Rows are points. The window is the flat piece filled in between its corners: a triangle in 3 columns, a solid with four corners in 4, and so on. A path goes straight from each point to the next, and from the last back to the first. List the points from which the path goes on through the window.

Window:
[+3.41 -3.12 +0.50]
[+0.16 +1.65 +1.09]
[+2.74 -0.10 +0.27]
Path:
(1): [+0.34 +2.03 -1.22]
(2): [+3.86 -1.88 -1.08]
(3): [+4.57 -1.71 +0.98]
(4): [+1.60 +0.99 +2.71]
(5): [-0.48 +0.27 -0.86]
(6): [-0.19 -0.10 -0.73]
(7): [+0.93 +0.61 +1.61]
(8): [+1.07 +3.84 +2.88]
(9): [-0.49 +2.10 -1.06]
(10): [-1.00 +0.71 -0.68]
(11): [+0.72 +2.27 +2.68]
(12): [+1.26 +1.74 +1.57]
Through the window after points: none

Window (4 x 4):
[+0.49 -1.92 +2.81 +0.47]
[+0.46 +1.21 +0.10 -1.16]
[-0.49 +0.50 -3.78 -3.15]
[+3.28 -1.67 +1.45 +2.16]
Path:
(1): [+2.54 -2.03 +2.31 -0.49]
(2): [+2.72 -0.26 -0.63 -1.41]
(3): [+0.55 -0.31 -1.54 +1.29]
(4): [-1.50 +0.28 -2.47 +0.68]
(5): [+1.31 +0.22 -2.15 -2.30]
(6): [+1.21 +0.46 -2.63 -4.11]
(7): [-0.77 +2.10 -3.04 -0.56]
(8): [-1.04 -1.88 +1.37 +1.97]
Through the window after points: none

Window (8 x 8):
[+1.09 -2.00 -2.49 -3.60 +0.44 -0.51 +1.87 +0.62]
[-0.60 -1.59 +1.15 +4.43 -1.01 +1.28 +0.67 -1.24]
[-3.46 -2.43 -0.58 +0.20 -0.46 +1.22 +1.83 +1.48]
[-0.26 +6.70 -3.28 -0.28 +4.22 -0.48 +2.11 +1.27]
[+0.89 +1.27 -0.80 +1.24 +1.74 -0.97 -3.89 -1.90]
[-1.17 +0.21 -2.43 +2.88 -1.64 -0.39 -0.79 -0.61]
[+0.05 +2.85 +2.54 -3.25 +0.12 -1.68 +2.83 +0.27]
[+0.26 -3.72 +0.21 -2.31 +0.34 -3.89 +1.56 -0.38]
Path:
(1): [-0.10 -0.18 -0.90 -2.33 +1.10 -0.77 +2.00 -1.73]
(2): [+0.27 +0.15 +0.03 -1.43 +1.17 -1.49 +1.44 +2.54]
(3): [+0.42 +0.95 +0.34 +1.33 +0.43 -1.74 -1.16 +3.35]
(4): [-2.66 +0.71 -1.16 +0.15 +0.75 +0.23 +2.45 -2.74]
(5): [-2.25 -3.08 -0.15 -1.31 +0.20 -1.44 +2.12 -3.70]
(6): [+0.40 -2.84 +1.39 -0.54 -1.87 -1.28 +0.29 +1.97]
(7): [+0.02 -0.94 +0.46 +0.43 -0.91 -0.68 -0.23 +1.57]
(8): [-0.82 -1.67 -0.06 -1.29 +0.24 -1.09 +1.16 -2.91]
Through the window after points: none

Window:
[+0.85 -1.53 -3.63 -4.12 -0.25 +0.31 +0.60 -0.56 -1.57]
[+0.77 +3.42 +2.08 -2.05 +0.53 -2.82 -3.75 +1.00 +1.18]
[-3.91 +3.37 +2.97 +2.72 -1.03 +0.00 -1.68 +3.00 -1.53]
[-0.26 -3.44 -2.04 -0.41 +1.72 +0.06 +2.80 +0.62 -1.54]
[+0.86 -1.39 -1.05 +2.29 +1.75 +3.57 -0.72 +0.66 -3.10]
[+4.06 +1.23 +2.68 -1.50 -2.22 -0.03 -0.23 +2.68 -0.04]
[+2.74 -1.17 -4.12 -2.92 -2.10 -3.21 -2.48 +1.46 -0.56]
[-3.16 +0.38 +0.68 +1.40 -1.60 -1.90 +4.36 -3.71 +0.32]
[-1.80 -4.02 +2.06 -1.50 +1.49 +1.78 -1.41 -1.73 +0.94]
Path:
(1): [-0.70 -1.43 +2.69 -0.98 +0.26 -0.45 -1.10 -0.47 -2.31]
(2): [-1.08 -0.84 +0.66 +0.07 +0.15 +1.64 -0.72 +0.57 +1.28]
(3): [-0.03 +1.27 -1.42 -0.63 -2.11 +2.30 +0.62 +2.29 +2.84]
(4): [+0.18 -1.05 +0.38 -1.43 +0.60 -0.41 +0.39 -0.54 -1.87]
(5): [-0.02 -1.45 +0.08 -1.37 -0.01 -1.15 +1.32 -1.37 -1.99]
(6): [+0.45 -1.72 -3.63 -0.88 +0.75 +1.03 +0.38 -0.22 +3.39]
(7): [+0.31 -0.10 -0.13 -0.48 -0.32 +2.36 +0.37 +0.69 +4.47]
(8): [-0.52 -3.10 +1.26 -1.36 +0.90 -0.55 -0.45 -0.70 -3.32]
(9): [+1.07 -1.11 +0.77 -1.35 -0.45 -0.16 -1.12 +0.80 -2.83]
(10): [+0.78 -0.27 -2.64 -0.22 +1.79 +0.94 -0.67 +2.76 +2.90]
(11): [-0.33 +1.48 +1.16 +1.46 -0.10 +2.19 +1.31 +1.00 +3.18]
(12): [-1.33 +0.17 +2.30 -0.01 -0.47 -1.25 +1.12 -0.77 -3.33]
Through the window after points: 1, 7

Window (12 x 12):
[+0.54 +0.81 -2.27 +2.26 -2.84 +0.24 -1.40 +1.88 +3.31 +0.35 +1.29 +1.46]
[-1.23 +0.39 -4.70 -1.36 +4.77 -1.71 -1.31 -0.26 -0.26 -0.01 -2.59 -2.80]
[+3.79 -1.34 +4.90 -3.32 +0.36 -0.76 +0.00 +2.65 -4.12 -0.72 +2.28 +1.03]
[+1.72 +1.36 +0.91 -2.23 -2.58 +0.93 -2.61 -0.67 +0.19 +0.48 -0.94 -0.19]
[+5.60 -0.11 +2.28 -0.13 -1.67 -0.16 -0.10 -2.19 +1.99 +1.24 +3.16 +0.40]
[+2.61 -1.12 +4.23 +0.95 -0.48 +1.00 +1.04 +0.11 -1.28 +2.58 -0.43 +2.60]
[-2.00 +4.40 -2.78 +0.09 +3.26 -1.94 +0.36 -1.74 -1.04 -2.93 -1.61 -3.86]
[-0.53 -3.22 +1.75 -1.00 +0.25 +2.43 -0.41 -0.80 -1.38 -0.78 +1.79 +1.67]
[+1.62 -1.05 +0.85 -1.72 +0.70 -0.82 +1.42 -0.34 +1.13 -2.43 -2.06 +1.05]
[-1.45 -0.10 -3.75 +1.00 -0.35 -3.74 -0.97 -1.54 -0.74 -1.42 -2.30 -3.88]
[+2.51 +0.42 +0.16 -2.61 -2.85 -0.06 +2.26 -0.52 -0.96 +1.80 +1.92 +1.78]
[-2.98 +1.14 +0.03 -1.85 +2.36 -3.64 +0.05 -0.92 +1.53 +0.03 -0.89 -2.88]
Path:
(1): [+1.59 +0.19 +0.08 -1.49 -1.42 +2.18 -0.69 +0.21 +1.47 +0.50 -0.54 -2.94]
(2): [+2.17 -0.08 +1.53 -0.39 -1.92 +1.04 +1.52 +0.51 -0.30 +0.87 +0.55 -2.01]
(3): [+0.35 -0.27 -1.69 -3.59 +1.04 -2.59 +0.19 -1.93 -0.38 -0.95 +0.00 +5.13]
(4): [-0.05 -0.04 +0.81 -0.71 -0.63 -3.81 -1.88 -1.95 -0.85 +0.06 -0.54 +3.83]
(5): [+1.62 -0.05 +0.03 -1.70 +1.46 +1.43 +1.25 +0.48 -0.76 +0.33 -0.17 -3.57]
(6): [+2.02 +0.97 -0.23 -0.19 -0.29 -0.41 +0.25 -0.39 -0.32 -0.03 -0.96 -2.58]
(7): [+0.90 +1.41 -0.08 -0.95 -0.26 -2.88 -1.43 -0.53 +1.44 +0.39 +1.09 +2.32]
(8): [+0.18 +0.53 +0.16 -1.05 -0.37 -1.69 -2.09 -1.05 -1.39 -0.36 -0.14 +2.75]
Through the window after points: 2, 8

Window:
[+1.85 -0.73 -0.07 +1.45 -1.47 -2.63 -1.95 -2.22 -0.38 -3.54 +0.35 -2.95 +0.99 -2.14]
[-2.27 -2.67 -0.52 +0.04 -3.89 -2.01 -0.96 +0.59 -0.77 +2.56 +1.43 +1.04 -0.96 +1.34]
[+0.48 +1.24 +0.68 +1.60 +1.09 -0.51 -4.22 +3.78 +0.46 +0.98 -2.56 -1.65 +1.66 -0.81]
[-0.54 +0.55 -1.25 +0.76 -2.57 -0.33 +0.47 -0.14 +0.98 +1.39 -1.34 -4.12 +2.58 -3.74]
[-1.79 +1.78 +0.08 -2.48 -3.75 -3.42 +0.00 +1.04 -1.72 -0.48 +0.97 -0.25 -2.26 -0.16]
[-2.08 -0.11 -0.37 -0.28 -0.51 +2.20 -0.89 +2.89 +1.93 -2.83 -0.65 +1.83 +5.87 +2.83]
[+2.64 +1.28 -3.87 -0.25 +0.43 +3.00 -0.04 +1.73 +0.17 +2.14 +0.34 -0.28 -0.06 +0.04]
[+1.64 +1.23 +0.97 +3.43 -2.24 -0.39 +5.77 -0.56 -0.13 +0.95 +0.83 +1.61 +0.14 +0.49]
[+1.92 -0.89 -1.04 +2.22 +0.71 +0.60 +1.44 +1.49 -2.85 +0.45 -1.90 -1.95 +1.57 +1.30]
[+3.49 -1.13 +0.05 -1.08 +1.64 +0.68 +3.14 +0.36 -1.68 +2.71 +0.52 -2.44 -2.35 -2.58]
[-1.91 +0.08 -2.30 +3.53 +0.80 +2.74 +1.56 -4.01 +1.33 -2.56 -2.53 +1.28 +2.18 +0.69]
[+3.46 -0.73 +1.72 -1.97 -2.99 +0.94 +1.16 -0.06 +0.13 -0.62 -1.38 -1.69 +0.33 +1.10]
[+0.57 -1.16 -0.71 -3.05 -2.92 -1.81 +3.58 +3.68 +2.82 -2.88 -2.23 +0.24 -1.34 +1.50]
[+4.34 -0.66 -0.16 -3.66 -2.74 +1.51 +0.86 +1.34 +1.28 -2.75 -3.49 +4.40 +4.78 +0.26]
Path:
(1): [-0.61 -1.42 -0.53 +0.89 -2.33 +1.46 -0.27 +1.77 -1.28 -0.91 -0.60 +0.05 +0.46 -0.26]
(2): [+0.47 -0.46 -0.35 +1.63 -1.12 +0.87 +0.17 +1.31 -0.39 -0.44 -0.33 -0.12 -0.16 -1.30]
(3): [+0.54 +1.03 -0.98 +0.18 -0.24 -1.06 +1.84 +0.63 +0.40 +0.79 -0.80 -0.07 +1.69 +0.58]
(4): [+0.54 +0.90 -1.70 -1.14 -0.47 -3.54 -1.10 -0.17 +2.84 +1.61 -0.42 -0.69 +3.22 +0.53]
(5): [-1.07 -1.39 +0.21 +1.03 -3.27 +2.60 +1.39 +1.86 -1.60 -1.32 -0.82 -0.92 -0.20 -1.06]
(6): [+0.15 -1.01 +0.65 -0.48 -3.07 +3.72 +0.32 +2.60 -0.70 -2.63 -1.29 +2.82 +0.59 -1.18]
(7): [+3.47 +0.66 -1.44 -2.54 -1.06 -2.73 +1.30 -1.13 +1.67 -0.43 -2.45 +0.77 +3.91 +1.49]
(8): [+1.37 +1.48 -0.76 -0.87 +0.05 -2.70 +1.54 -1.03 +1.46 +0.08 -0.86 -1.22 +3.34 +0.93]
(9): [+0.52 -1.07 -0.92 +0.64 -2.26 +3.43 +0.49 +3.15 -0.78 -1.25 -1.80 -0.41 -0.62 -1.29]
(10): [-0.13 -0.96 -0.22 +1.92 -4.10 +2.75 -1.98 +2.45 -2.24 -1.21 -0.61 -0.95 -0.03 -2.58]
(11): [+1.52 +1.11 -0.24 -0.58 +1.26 -1.87 +0.95 +0.17 +2.11 +1.49 -1.82 -1.61 +2.16 +0.37]
(12): [+1.07 +0.64 -0.31 -0.76 +0.36 -3.78 +0.64 +0.06 +2.24 +1.74 -0.33 -0.35 +2.82 +2.96]
Through the window after points: 4, 6, 10, 12
